Each wall is flat, endless, passes through zero and stands at right angles to its row. A trip goes straight from one point to another. List the walls that it crosses, first one first.

Walls:
(1): [-24  18  10]
(2): [33 11 -2]
(3): [  1 -39 -66]
(4): [  7 -40 -41]
(5): [80 49  5]
Trips:
[50 -9 48] to [ 13  13 -52] -> 4, 3
[ 56  51 -17] to [ 53 -36 -55] -> 3, 4
[ 2 13 -5] to [37 -8 28] -> 1
[ 12  40 -13] to [-27  19 -26] -> 3, 2, 5, 4
[44 16  2] to [ 30  34 -14] -> none

Walls:
(1): [  8  28 -77  15  17  15]
(2): [ 27 -34 -50 -19  55   9]
(3): [-33  52  36  20  -2  64]
(4): [ -1   6 -36   6 -18  -7]
(5): [  6 -20  33   0 -27   9]
(6): [  9  26  10  59 -15 -35]
Trips:
[-37 -35  10 -28  62  38] to [-12   7 -26  42   6  30] -> 1, 4, 6
[ 56  22  35  41 -15  48] to [-14 -49 -65 -62   1 -17] -> 1, 2, 6, 4, 3, 5

Walls:
(1): [ 57 -48  15  51 -15  14  20  16 -66  32  15]
(2): [-32   7  -2   0  55  19 -34  -1 -13  10 -36]
(3): [  5  21  -4 -22  12 -23 -18 -10 -16 -11 -26]
(4): [ 28 -39 -90  35  10 -10 -16 -25  10  44  -3]
(5): [-28 -29   1  58  -3 -12 -27 -10  31 -23 -26]
(6): [-20 -51  25  20   0 -37   8   6   7   8  30]
(7): [  2   3  11 -28   8 -41 -23 -30  41  29  15]
(8): [ 23 -14 -14  39  64 -38  29  -2  11 -39  -3]
Trips:
[  8  29  49 -16  45  25 -23  16  48 -19  32] to [-44   8  68  -1 -24 -27  -7  27   6   2  85] -> 6, 8, 2
[-50  -9  -2  59 -17 -45  -9  53 -48  -6  -8] to [ 12 -24  44  -3 -31  17  12   2  13   6  -6] -> 2, 8

Walls:
(1): [ 11  24  17  14 -42  16 -57 -32 -24  33   2  -2   3  26]
(2): [ 48  35 -11  -3 -31  20 -13  42  -5 -15   6  36  36   1]
(3): [  9  14 -16 -23  12 -55  26  20  12  10  11 -21  25   9]
(4): [-16 -44 -46   7  37  21 -11 -25  24  27  14 -30 -48  12]
(5): [-26  -8 -35 -18  -5 -31   8  70  -7  25  18 -20 -12  37]
(6): [ -6 -14 -16 -41   3   8  10 -15  33 -28  15  10 -12  38]
(7): [-29  20  -9  15   3 -23 -26  25 -50 -38 -39  10 -18  -3]
(8): [ 18  30  56  35 -46   6 -16  17 -21 -52 -84 -37  27 -49]
Trips:
[ -6  22  51 -53   6  15 -40  40  -5 -33  47   1 -55  36] to [-38   1 -39   5  30 -32  12  57  44 -33  -4 -11  54 -46] -> 1, 3, 8, 6
[-10   5  19 -19 -21 -24  10 -30 -20 -13   4   2  -8  30] to [-10  -8   8 -32  23  -6  -9  40 -35  39  33  37  -7 -26] -> 5, 6, 2, 1
[ -5 -73 -18  28  14 -25  10  13 -10  38  59  33 -30   9] to [ 35 -35  20 -62  28  15  -9 -28  44 -56   6  67 -26  49] -> 3, 5, 2
